Every row gives one point. The points of each table are mixes of a few directions, plus a little noise. Count the directions of each table, and those that both share. Where both have some left over, give the other angles between the two spaces (their principal angles), to ten degrees, smallest first.

First, 4 rows:
[[ 42  -1]
 [ 62  -2]
 [-22   1]
 [-81   2]]
Second (4 x 2):
[[-42   1]
 [ 86  -1]
 [-58   0]
 [ 11   0]]
Directions: first 1, second 1, shared 1

First:
[[-11   6 -26]
 [ 14  -8  37]
 [-10   6 -27]
 [-26  14 -62]
 [  4  -3  10]
 [-11   5 -27]
 [ 37 -22  95]]
Second:
[[  7   6 -13]
 [-15 -12  27]
 [ 13  10 -23]
 [ -9  -7  16]
 [-22 -17  39]
 [ 51  40 -90]
 [-25 -19  44]]
Directions: first 1, second 1, shared 0; angles 50

First:
[[ 42  63  19]
 [-33 -49 -15]
 [-18 -28  -9]
 [ 10  15   4]]
Second:
[[-11   5   0]
 [ 40 -18   1]
 [ 95 -42   4]
 [-52  23  -2]
 [-19   9  -1]
 [-53  24  -2]
 [  0   0   0]]
Directions: first 1, second 1, shared 0; angles 80

First (5 x 4):
[[ 32  50 -13 -19]
 [  1   2   0   0]
 [-64 -95  27  35]
 [ 53  78 -24 -30]
 [-23 -34   9  13]]
Second (5 x 4):
[[ -7 -12   4   4]
 [-58 -89  25  33]
 [ 52  74 -20 -28]
 [ 42  62 -18 -24]
 [-25 -41  11  15]]
Directions: first 1, second 1, shared 1

First, 7 rows:
[[ -7 -13 -57   4   4   8]
 [  1 -48  39  -1  20  95]
 [ 21  10  32  12 -15 -57]
 [-27  27  24 -26  12  41]
 [ -5  34 -25  -3 -11 -53]
 [ 11 -22 -48  16  -5 -21]
 [  6  11  38  -2  -5 -14]]
Second (6 x 6):
[[  9  12  62 -22 -83   1]
 [  7   4  31  -9 -43  -3]
 [ 24 -24  -2  22  -6 -30]
 [-16  -1 -49  10  68   9]
 [-25   8 -44   1  65  21]
 [ -1   1   1  -1  -1   1]]
Directions: first 3, second 2, shared 1; angles 50

First, 7 rows:
[[-14 -50 -50 -33  11 -64 -35 -51]
 [-42   2  21 -64 -26  66  25  21]
 [ 13  28  -3  24 -11 -13 -12   4]
 [-15  43 -14 -23 -45   4 -19   7]
 [ 27  30  -4  48  -4 -29 -20   1]
 [ 18 -74  44  30  76  19  50   0]
 [  9  17  15  19   1  17   9  18]]
Second (7 x 8):
[[-24 -14  73 -37   8  49  36 -18]
 [ 35 -13 -95  34 -13 -40  12  33]
 [  6  -1  -2 -39   9  13 -45  14]
 [ 57  17 -36 -17 -30 -43 -37 -10]
 [-10  20  -5  37  -6  -5  13  10]
 [-49 -60  19   2  55  -4  11 -29]
 [-12  51  44  15 -21  28   7   2]]
Directions: first 3, second 5, shared 2; angles 60

First:
[[-24  29 -45 -35 -12 -15  63  17   0]
 [ -9 -11  22 -19 -19  16  55   3  13]
 [ 65   1 -62  12  19  -9  19   7  -2]
 [ 20 -11  -2   5  14   2 -12  -2   4]
 [-30 -22  38 -38   7  12  19   1  23]
 [-42  20  34  22 -32   1 -29  -8 -20]
 [-14  26 -20  11  -4 -16 -26   0 -17]
 [  9  18 -12  34 -11  -8 -29  -4 -21]
 [ 41 -12 -44  -6  60 -18 -49   1   9]
 [-15 -38  93  13 -22  35  -8 -16  11]]
Second:
[[ -2  -6  15   7  -2   5 -10  -3  -2]
 [ 95 -36 -75 -20  84 -13  -4   8  29]
 [ 16  -1  31  54 -28  12 -30 -14 -21]
 [-22  21   7  14 -32   0  12   0 -15]
 [-57  19   8 -29 -22  -3  28   6   2]
 [  3  11 -25  -2  -4  -5  16   5  -2]
 [-34 -12  37 -21   4   8 -11  -2  10]]
Directions: first 4, second 3, shared 3

First (8 x 9):
[[-11  12 -11  14  36 -30  13 -13 -17]
 [  0   2  -8  36  -4 -93  -3 -46  10]
 [ -8 -44  46 -11  12  24 -48  -8  17]
 [ 11  25 -11  13   1  35  52   4 -11]
 [  2  24 -37  12 -23 -16 -23   1  22]
 [  5 -36  51  22   7 -16  12 -38  10]
 [-12  -4 -13 -25  -2  31 -63  26  16]
 [ 17  23 -16 -61 -27  66  61  75 -46]]
Second, 7 rows:
[[  1  -1 -13 -32 -29 -20 -22  26  -2]
 [ -5  17  -1 -11  60   4  83  10 -68]
 [  1 -26  14  11 -35 -48 -57 -26  41]
 [  7  17 -28  17 -39 -28 -24  -8  31]
 [-10 -17   9   8   6  15 -60 -11  32]
 [ 18   3  22 -15   3  23  95  17 -46]
 [-11   5  -2  20  33  56 -15  -9  14]]
Directions: first 5, second 5, shared 5
